Rows are points. Each copy is the shape, with its points in the same order, turned, moved and blurred by noise. Say if it was mirrored as well.
In the rows, 128 means zero.

Shape (8 x 2)
[[123 163]
 [120 121]
 [119  82]
 [164 199]
 [112 160]
 [ 76  91]
 [120 211]
 [163 116]]
Copy 1 (8 x 2)
[[157 140]
 [110 133]
 [ 66 120]
 [177 183]
 [162 130]
 [ 98  74]
 [204 143]
 [ 96 174]]
Copy 1 is: mirrored
Copy 2 (8 x 2)
[[140 158]
 [116 126]
 [ 93  88]
 [196 165]
 [129 157]
 [ 65 119]
 [161 199]
 [148  96]]
Copy 2 is: only turned
Copy 3 (8 x 2)
[[109  79]
 [111 122]
 [105 157]
 [163  47]
 [105  78]
 [ 54 148]
 [117  33]
 [154 133]]
Copy 3 is: mirrored
Copy 4 (8 x 2)
[[102 111]
 [141 126]
 [177 151]
 [ 85  59]
 [105 126]
 [144 189]
 [ 56 101]
 [162 103]]
Copy 4 is: mirrored

Shape (8 x 4)
[[ 90 107 134 114]
 [ 72  78 172 153]
 [113 138  22 136]
 [127 108 162 140]
 [180 164 183 131]
 [146 170 125 177]
 [ 46 132 151 170]
 [127 131 174 101]]
Copy 1 (8 x 4)
[[108 112 116 109]
 [135 107 161  79]
 [ 54 199  69 153]
 [160 117 127 128]
 [186 112 132 202]
 [134 172 146 194]
 [ 83 116 183 127]
 [155  83 117 155]]
Copy 1 is: mirrored
Copy 2 (8 x 4)
[[139 150 172 128]
 [188 197 185 150]
 [113  40 156 152]
 [146 177 130 165]
 [129 171  54 131]
 [166 103  84 136]
 [204 144 177 122]
 [114 187 129 118]]
Copy 2 is: mirrored
Copy 3 (8 x 4)
[[154 108 144  75]
 [166 145 180  37]
 [109 127  35 105]
 [145 140 175  99]
 [101 128 203 158]
 [ 71 153 146 119]
 [109 129 160  17]
 [143  99 187 113]]
Copy 3 is: mirrored
Copy 4 (8 x 4)
[[117  98 133 108]
 [ 68 122 154  85]
 [170  91  24  93]
 [104 141 134 131]
 [153 186 147 178]
 [160 186  96 113]
 [120 134 147  44]
 [132 125 161 151]]
Copy 4 is: only turned

Shape (12 x 6)
[[142 107 104  94 132  52]
 [119 134 116 112  94 152]
 [249 105 113 154  96 156]
 [127 144 103 132 158 166]
 [106 149 111 129 121  94]
 [141 131 144 100 104 127]
 [101  86 102 106  95 126]
 [101 142 112  98 164 168]
 [107 145 130 132 105 161]
 [113 151 132 114 159 146]
 [128 138 115 193 114 108]
 [109 131 215 110 105 129]]
Copy 1 (12 x 6)
[[201 141  57 111 121  94]
 [150 140 142  95 127 146]
 [135  86  80  48 234 157]
 [ 98 112 114 122 126 129]
 [165 143  91 123 102 147]
 [154 167 112  88 146 133]
 [193 129 144 121 134 114]
 [100 139 138 120 104 103]
 [131 147 145 112 125 161]
 [106 154 113 122 117 119]
 [155 116  84 143 138 192]
 [145 230 129 130 161 150]]
Copy 1 is: only turned
Copy 2 (12 x 6)
[[ 84 113  68 170 143 147]
 [140 142 138 147  99 109]
 [ 98 162 214 223 157 162]
 [ 99 167 155 104 110 134]
 [102 100 111 128 108 128]
 [132 132 131 155 142 103]
 [155 147  95 156 103 145]
 [112 178 127  88 114 109]
 [145 135 156 118 102 111]
 [106 148 133  92 129 110]
 [113  87 164 129 105 174]
 [175  96 136 116 177  85]]
Copy 2 is: only turned

Shape (13 x 8)
[[177 109 166 185  67  73 175 169]
 [178 164 106 167 119 153 141 194]
 [146 103 203 132 114 113  61 202]
 [165  42 118  85 117 147 159 159]
 [141 136  89 131  99 129 120  29]
 [119  47 158 198 150  92 168 142]
 [137 144 181 103 112 144 134 150]
 [ 75 158 108  80 166 130  64 172]
 [106 111 120 128  98 188 144  96]
 [131 208 131 115  56 123  65 100]
 [115 109  76  97  97 120  78 172]
 [134 172 116 149  91 128 133 157]
 [142 139 141 133 130 110 123 174]]
Copy 1 (13 x 8)
[[122  90 156 124 233 149 166  80]
 [140 140 122  48 202 150 158 154]
 [ 89 128  90 160 244 144  80 168]
 [104 146 209 129 151 144  82 136]
 [224  69 126 115 114  88 100 127]
 [108  86 130 162 154 219 135  97]
 [ 91 120 100 112 172  92 113 147]
 [152 193  68 158 143 113 112 215]
 [129  73 142 105 105 112 114 178]
 [190  88  78 116 196  32 129 178]
 [173 162 152 156 179 121 115 211]
 [150 116 115  97 184 111 165 163]
 [128 146 103 119 191 133 134 142]]
Copy 1 is: mirrored
Copy 2 (13 x 8)
[[160  80 130 180 178 185 181  33]
 [207 108 106 184 180 104 100  57]
 [145  53 128 137  93  85 168  88]
 [202 142 182  73 143 143 134  52]
 [132 166 165 162 156 203  57 138]
 [ 89 140 114 110 164 153 163  14]
 [181 142 142 171 105 120 153  96]
 [179 141  60 109  93  89  97 154]
 [152 188 172 144 172 130 117 123]
 [168  98 130 213 129 157  98 192]
 [194  99 108  86 154 132 108 144]
 [187 122 103 185 171 137 120 110]
 [176 111  98 151 127 128 130  79]]
Copy 2 is: only turned
Copy 3 (13 x 8)
[[164 191 140  49  74 149 127 161]
 [121 187  98 127 122  93 146 119]
 [152  98  31  64 128 150 113 160]
 [125 105  88  97  14 123 113  74]
 [ 76  89 201 164  93 173 115 134]
 [191 164  95 134  28 184  79 157]
 [145 115 101  90 133 162 119  89]
 [168  47  80 171 159  96 109 112]
 [115 104 132 166  82 182 157  87]
 [101  76 168 109 189 148 156 150]
 [139  58 104 135  92  82 147 142]
 [144 143 141 122 135 124 151 130]
 [158 134  98 112 116 121 108 126]]
Copy 3 is: only turned

Shape (12 x 9)
[[ 68  98 204 125 121 131 136 141  95]
 [142 158 115 107 107 150 127 120 132]
 [ 73 148 107 149 213  68 175 150 153]
 [168 208 103  86 109  69  65 152 130]
 [125 132 132 140 183  67 171 165  98]
 [143 134 160  76  67 184 117 172  90]
 [115 132 157 134 157 181  97 156  68]
 [157 129 152  85 123 117 100 164 175]
 [148 195  66  20 144  85  69 154  95]
 [ 97 105 179 157 168 110 148 108  76]
 [123 151 214 100 137 178 148 137  97]
 [129 109 107 112 206  82 170 128 150]]
Copy 1 (12 x 9)
[[109 137 133 180 106  95 213 164 154]
 [128 160 134  91  89  88 131 100 140]
 [ 60  48 120  91 155  46 129 140 139]
 [ 47 184 120  47  88 127 145  65  81]
 [ 68  81 113  81 115  97 151 184 130]
 [133 220 177 137  55 111 154 150 129]
 [ 82 171 112 167  96 113 117 169 161]
 [123 154 122 115  81  89 149 109  57]
 [ 11 148 163  77  34 137 117  54 100]
 [ 99 106  89 152 116 119 176 171 182]
 [112 176 112 152  49  59 168 168 168]
 [ 99  33 110  92  98  75 130 141 111]]
Copy 1 is: mirrored
Copy 2 (12 x 9)
[[ 77  86  85 154 123  74  92 161 168]
 [132 144 153 152 123 152 146 160 144]
 [213 102 129 121 124  65  69 107 100]
 [168 205 169  94  71  98 187 169 142]
 [164 139  97 153 115  60 107  85 125]
 [ 72 157 156 214 114 124 155 178 197]
 [ 88 120 117 181  52 134  94 141 152]
 [107 168 180 112 137 105 126 131 186]
 [150 216 211 136  59  71 177 172  89]
 [ 95 104  56 153 111 100  88 124 115]
 [ 84 161 100 191 131 133  72 174 170]
 [163 135 151 116 152  85  89  89  93]]
Copy 2 is: only turned
Copy 3 (12 x 9)
[[ 67 164 141 167 173 100 105 137  97]
 [152 147 149 133 133 135 145  85 161]
 [147 101 154  72 166 122 116 222 119]
 [171  86 148 182 121  96 154 117 238]
 [119  79 119 133 148 159  99 186 122]
 [130 143 143 191 154 115 109  33 130]
 [113 149  85 152 203 117 110  99 139]
 [170 147 148 165 105  94  95 114 157]
 [136  47 148 108 112  88 117  80 246]
 [ 74 153 100 127 181 147 105 181 124]
 [110 170 158 171 210 153  83 102 138]
 [156 108 131  82 113 151  77 178 133]]
Copy 3 is: only turned

Shape (14 x 11)
[[ 57 127 142 131 125 116 104 134 175 144 101]
 [181  95 124 149 190 180 156  76 160 159 149]
 [130 158 121 105 150 154 133 128 134  73 107]
 [115  91  90 173 102  94  82  40 104 180 157]
 [108 114 165 156  85  62  86 157 143 141  87]
 [156 141 137 184 174 132 155 116  64 139 197]
 [115  67  98 185 151 117  56  71 107 188 126]
 [141 134 106 188 183 127 179  88  62 166 152]
 [117 141 125 125  99 183 139 160 141 129 101]
 [166 156 111  72 176 198 139  77 160 174 145]
 [181 128  62 169 199 118 163 138  82 163 196]
 [121 156 122 190 118 108 135 142 163 118 118]
 [112  33  94 155 116  63 121  96 128 175 143]
 [143 187 128 113 145 162 146 120 132 130  73]]
Copy 1 (14 x 11)
[[117 137 163  97 151 155 169  81 167 135  98]
 [136 153  72 180  99 109 174  69  60 172 113]
 [148  90 120 147 123  95 108 100 149 139  94]
 [ 43 116 169 114  87 176 187 123  64 202 126]
 [105 167 202  99 177 150 139 146 150 140 139]
 [100 119 104 172  99 150  80  78  69 184 190]
 [ 50 123 182 130 136 144 184  83  51 214 112]
 [112 109 103 181 111 188  96  84  52 203 143]
 [150 108 120 153 155 124 161 118 184 167 124]
 [141 102  93 218  76 120 205  75 112 122 100]
 [ 94  78  72 173 143 158 112  90  23 155 180]
 [160 129 142  88 141 151 127 122 120 157 147]
 [ 32 160 131 101 160 179 170 138  71 172 105]
 [182  96 149 185 121 131 133 104 142 152  97]]
Copy 1 is: only turned
Copy 2 (14 x 11)
[[100 103 128 139 175  97 175 162 148 118  76]
 [107 138 133  92  31 100 207 142  63 130 116]
 [129 144 114 199 117 118 175 184  98 114 129]
 [163 122 111  70 101 123 153 140 157 220  67]
 [138  98 144 118 213 104 167 135 157 147 151]
 [201 188 178 114  50 117 159 138 135 114 131]
 [141 114 100  77  85 133 203 123 188 188  98]
 [173 139 192 113  16 133 148 158 146 144 120]
 [ 84 144 127 126 141 149 149 189 110  95 142]
 [ 80 154 100 136  50 127 154 120  41 124  91]
 [200 127 127 101   7 117 118 139 127  97 153]
 [168  93 156 124 153 126 173 182 119 109 118]
 [147  99 110  57 111  54 151 161 172 192 120]
 [ 92 120 148 182 113 157 152 153  78 114 126]]
Copy 2 is: mirrored

Shape (15 x 12)
[[111 165 107  92 178 127 120  71  55 172 115 101]
 [ 80  70 149  87  66  88 130 196 130 146 137 140]
 [114 109 149 202  76  59 104 184 115 155 141 169]
 [168 164  92 122 178  95 110  71  68  85 131 161]
 [ 63  64 129 205 115 121  73 130 148 107 144  99]
 [ 85 101  65 102 175 134 146 181 120 146 103 103]
 [151 150 154 153 109  57 194  98 108 155 172  92]
 [111 151  67 155  68  72 195  83 114 118 201 148]
 [103 127 133 188 144 147 176 188  69 110  78 127]
 [163 186 154 125  86 141  73  84 142 154 126 163]
 [128 151  79 122 120  99 138 196  76  82 152 127]
 [ 74  79 143 124 127 176 144 108 135  98 190 120]
 [196 142 103 164 110 165 156 167 131 177 125 198]
 [167 106 119 115 149 101 188  86 194  78  76 160]
 [192  90 132 166  58  76  89  74 140 101 102 149]]
Copy 1 (15 x 12)
[[114 122  77 117 114 121 180  63 179  77 137 128]
 [127 197 125 127  79 139 168 184  88 180  75 190]
 [140 214 167 181  36  94 140 147  60 139 138 156]
 [128 115 111 137  71 162 171  58 130 122 182  54]
 [126 147 130  87  33  93  99 104  68 174 174 211]
 [ 51 160  94 109 133 124 146 147 162 161 155 163]
 [200 189 124 178 115 113 120  67 148 154 113 119]
 [204 167 210 158 102 162 159  79 163 173 157 143]
 [ 81 240 133  86 114  82 138 120 108 130 173 104]
 [160  97 160 130  50 124 114 125 107  64  91  97]
 [109 208 133 122  54 147 163 149 168 176 166  96]
 [126 165 134  53  89 180  99  81 109 161 113 181]
 [105 181 177 170 117 159  82 171 109  69 148  92]
 [128  95 144 125 175 136 110 120  66 194 134  65]
 [217 111 131 143  71 122 125 145  39 142 164 101]]
Copy 1 is: mirrored
Copy 2 (15 x 12)
[[149  75  61 120  86 105 190 142 148  39 123 123]
 [103  97  78  65 141 196  78 161 155 178 149 169]
 [ 92 111 146 144 165 191 111 121 206 153 178 177]
 [135  85 155 128  50  79 198 105 164 102 107 121]
 [ 90 190  85 167 137 158 175 165 138 183 170 165]
 [114 148  31  82 124  88 104 150 171 119 102 139]
 [123  81 117 181  73 164  79 107 136  92 182  98]
 [166  90 143 142  83  91  87 106 122 131 237 145]
 [169 126  86 172 155 122 109 162 223 151  99 110]
 [ 98  56 173 140 163 143 174 130  86  93 117 146]
 [120 114 143  94  86  87  95 181 202 140 137 133]
 [158 152  87 102 123 146 153 169  92 174 165  97]
 [148 127 177 115 194 116  85  94 145  92  91 138]
 [115  91  98 153  94  98 109  49  90 189  70 117]
 [106 100 171 181  91 166 142  93 104 161 111 210]]
Copy 2 is: only turned

Shape (15 x 12)
[[ 78 174 144 118  76 205 121  79 140 195 131  92]
 [173 133  82 140 101 127 163 150 173  25  82 104]
 [111 138 144 113 206 125  96 168  86 116 156  93]
 [147 131 133 135  95  83 134 132  81  77  79  97]
 [ 60 110 130 120  87 201 171 108  95 192 147 136]
 [105 139 202 128 148  97 158 145 137 126 149 101]
 [ 75 122 143 207 114 172 121 111 113 183 149  99]
 [143 116 122 145 145 104 132  85 157  65  89 123]
 [143 129  72 126 151  69 174 112 150  92  57  80]
 [121 155 123 139  98 155 129  81 117 183 160 168]
 [111  95  76 109  77  76 109 115 179  46  64 113]
 [136  88 135 128  57 203 122  90 143 247 156 105]
 [109 149 177 144 175 133 115 181 116 160  81 144]
 [109 179 132 150 142  90 119 174 119 146 142 106]
 [156 131 109 127 106 121 130  87 138  64  58  90]]
Copy 1 (15 x 12)
[[120 185 190 125  25  73 135 111  86 153 135 175]
 [ 98  82 142 194 116 178 101 184  77 130  85  52]
 [148 150  38 118  99 135 148 166 145 118 146 162]
 [ 88  88 132 169 124 179 182 157  90 117 152 122]
 [108 164 211  81  57  70 152 142 156 127 126 145]
 [147  79 102  82 118 115 148 156  95 168 142 172]
 [155 165 180 109 104  72 176 155  91  88 119 180]
 [119 101 119 185 135 155 157 152 101 164  64 126]
 [130  61 107 198  77 148 186 162 103 150  91  73]
 [154 162 191 123  98 108 142  77 142 135 131 145]
 [ 57  64 130 181  87 194 151 125  79 120  38 110]
 [101 186 200 104  87   7 142  72  98 111 127 126]
 [152  76 103 151  99  89 122 153 149 105 155 194]
 [173  99  98 114  80 143 143 124  94  93 154 145]
 [ 89 110 142 212 111 159 157 155  84 156 106 108]]
Copy 1 is: only turned
Copy 2 (15 x 12)
[[167 127  84  68 124  84  95 154  13 119 155 128]
 [203 173 148 129 125 117 198  74 175 159 135 133]
 [ 97 150 135 139 103 211 136 165  91 117  87 104]
 [161 143 181 141 143 108 120 114 157 122  92  91]
 [ 83 147  94  66 113  86  62 146  64 140 180 139]
 [135 168  88 114 119 148 113 164 142  62  96 133]
 [106 166 113 145 142 105  88 139  26  95 151 163]
 [164 126 123 135 147 135 145  62 143 134  80 149]
 [175 148 111 179 109  99 145  96 161 182  67 116]
 [108 106  88  94 186  97 112 156  74 135 153 144]
 [187  74 155 158  87  96 164  52 167 135 128 140]
 [ 95 126 111  56 131  23 131 175  19 123 135 180]
 [ 78 167  82 135 126 144 153 124  90  74 105  59]
 [137 147 107 171 135 145 140 182 105 106 126  94]
 [194 132 157 121 133 109 143  68 129 152  83 120]]
Copy 2 is: only turned
Copy 3 (15 x 12)
[[ 39 170 140 120 174  72 117 127  76 180 109 172]
 [120 164 100 132  51 110 175 122 194 108 233 156]
 [135  99 120 135 122 184 126 159  71 113 135  87]
 [128 147 140 102  69 169 210 107 150 138 139 155]
 [131 181 113  85 179  73 101 124  78 162  89 181]
 [118 134 152 116 149 194 103 135 156 166 144 115]
 [ 81 140 131 137 187 125 113 124 123 103  71 171]
 [135 137 142 174  78 135 144  83 149 137 179 160]
 [122 104 171  96  46 144 137  85 158 111 211 179]
 [ 94 129  98 120 143  82 110  62 113 179  84 141]
 [148 158 178 150  10  90 166 136 179 138 165 169]
 [ 96 107 126 124 224  28 145 127 108 180  84 190]
 [127 141 177 113 174 150 142  96 122 105 133  61]
 [ 84 107 140  88 116 160 121 131 143 116 113  96]
 [112 144 143 150  61 126 196  96 134 133 195 183]]
Copy 3 is: mirrored
Copy 4 (15 x 12)
[[130 141 208  89 102  65 102 210 131  68  71 111]
 [141 149 204 170  85 202 143  67 129 101 198 111]
 [139 111  95  78 116  51 151 106 116 146 168 101]
 [134  91 154 133  87 174 202 122 140 122 158 103]
 [113 155 188  72  96 116  96 204  91 157  53 102]
 [172  83 112  82  89 129  96 130 136 127 136 136]
 [137 112 188  77 193 112 122 176 121 140  74 124]
 [151 116 143 166 113 174 127  95 143 107 134  79]
 [ 98  80 174 213  92 164 120  93 125 130 176  91]
 [103 156 139  75 128 151 112 190 111  88  87  91]
 [167 107 189 210  82 182 176  76  73  70 145  99]
 [120 200 167 125 138 107 109 247 108 105  56 171]
 [ 95  97 115  72 103 103 139  73 145 123  83 146]
 [101  75 149  77 130 116 123 113 109  98 163 136]
 [144 125 186 190  94 163 167 108 154  90 145  74]]
Copy 4 is: mirrored

Shape (18 x 12)
[[136 123  46 137  77  57 161 135 190 137 203  98]
 [112 131 122 146 112 167  99  71 135 185 103 124]
 [104 123 119 120 148 202 183  75 133 184 120 100]
 [150 139  86  74  57  68 166 181 145 114 145 135]
 [189 103 144  98 116 139  73 160 138  30 145  99]
 [144 114 130 104  91 145  70 137  87  40  68  55]
 [111 140 126 130  68  41 210 141 155 119 179 112]
 [195 165 184 107  69 157  71 106 139  65 123  68]
 [140 150  98 142 108  63 200 153 161 104 132  77]
 [178 167 126  71 112 120 101  80 127  10  92 115]
 [100 107 126 127  95 167 164  84 129 132 144 125]
 [144 107 164 104 151 126 147  64 131 172  72 122]
 [147 145 127  58  73 149  87 161 150  54  91  93]
 [179 130 165  74 118 140  87 118 119  82 134  85]
 [144 222  73 157 135  56 230 186 128 128 151 115]
 [142 118 126 186 114 147 191  98 132 164 106 160]
 [134 119 123 113 109 135 142  78  61 155 130 122]
 [ 66 114 168 136 144 166  91  78 123 155 125 140]]
Copy 1 (18 x 12)
[[178  20 113 198 161 119 119  63 154 166 144 189]
 [174 167 121  87 137 109 104 120 113 111 117 187]
 [136 178  80 109 186  96 106  94 108 131  58 166]
 [128  30  86 166 138 160 104  97 217 115 132 154]
 [ 85 102 159 183 121 215 115 126 110  88 163 101]
 [ 62 115 186 107 162 193 116 181 137  99 162 127]
 [163  39  89 206 175  90  73 109 201 146 136 134]
 [ 76 121 113 145 132 156  96 162  86  61 213 130]
 [138  58  83 172 191 131 109 115 178 187 153 122]
 [106  61 123  96 160 185 124 152 101  59 166  65]
 [155 128 113 148 174 112  87 125 122  99  74 164]
 [144 160 104  69 147 121  43  96 124 134 110 113]
 [ 82 101 128 131 164 208 125 134 162  52 176 138]
 [ 70 119 136 138 122 158  98 114 110  79 163 106]
 [153  50  32 175 150  94 172 127 212 208 132 107]
 [193 137  70 132 136 127  72 153 130 164  75 152]
 [117 110 125  99 116  85  85 135 131 119  75 144]
 [179 199 163 117 143  97  96 117 127  83  97 135]]
Copy 1 is: only turned
Copy 2 (18 x 12)
[[ 92  55 130 124 169 146 174 132 133 171 158 241]
 [132 139 139 163 178  87  93 183 153 156  99 112]
 [127 109  93 188 137 108 126 187 144 159  38 109]
 [ 69  92 136 104  95 117 202 124 126 158 186 169]
 [224 147 166 101  93 149 191 102 161 157 169 130]
 [217 173 189  66  87  73 177 131 131 155 113 122]
 [ 89  69 107 123 103 131 180 178 109  99 163 223]
 [223 161 221 147  93 117 173 185 137 164 166 127]
 [103 100 149 138 113 128 198 130 110 105 112 218]
 [207  82 224 122  84  91 186 116 132 121 150  93]
 [143  96  97 131 146 117 145 197 142 143  97 117]
 [144 130 113 203 123  47 130 154 174 107 103 114]
 [158 139 207  84  67 116 188 139 169 174 144 112]
 [211 136 164 148  75 108 158 138 151 166 155 126]
 [ 45  94 145 163 105 164 175 100  37  93 120 204]
 [106 132  95 176 187 114 164 175 121  91 105 118]
 [152 114  94 149 128  61 130 162  95 153 125 114]
 [166 134 107 133 140 107  57 186 168 121 101 105]]
Copy 2 is: only turned
Copy 3 (18 x 12)
[[112  73  66  57 102 171  44 135 123 128 118 200]
 [134  97  92 131 102  90 170 139 129  68 180 113]
 [142 108 129 108  80  50 132 188 122  96 141  82]
 [ 88 119 139 103 126 184  38 111 176  98 100 173]
 [ 96  86 179 164 157 196 146  83 115 185 124 135]
 [160  53 204 201 132 169 138  64 124 117 136 120]
 [139 102  94 102 120 138  42 154 196 142  96 219]
 [ 88  62 153 203 174 106 144  57 127 153 140 145]
 [163 102 112 121 142 145  39 145 129 121  86 184]
 [100 113 204 227 125 150  96  91  95 147 169 171]
 [135  97 146  98  87  86 134 156 155 121 160 139]
 [128 105 116 185 128 105 127 206 146  87 170  97]
 [110 103 185 168 141 161  89  42 142 132 145 111]
 [ 86  77 159 196 133 143 136 105 130 154 121 115]
 [152 167  96 111 121 135  40 148 113  84  23 222]
 [146 127 126  95 147  93 148 198 138  70 146 166]
 [113  77 148 154  75 110 153 173 156  73 127 148]
 [155 125 100 150  77 104 196 147 164 124 181 103]]
Copy 3 is: only turned
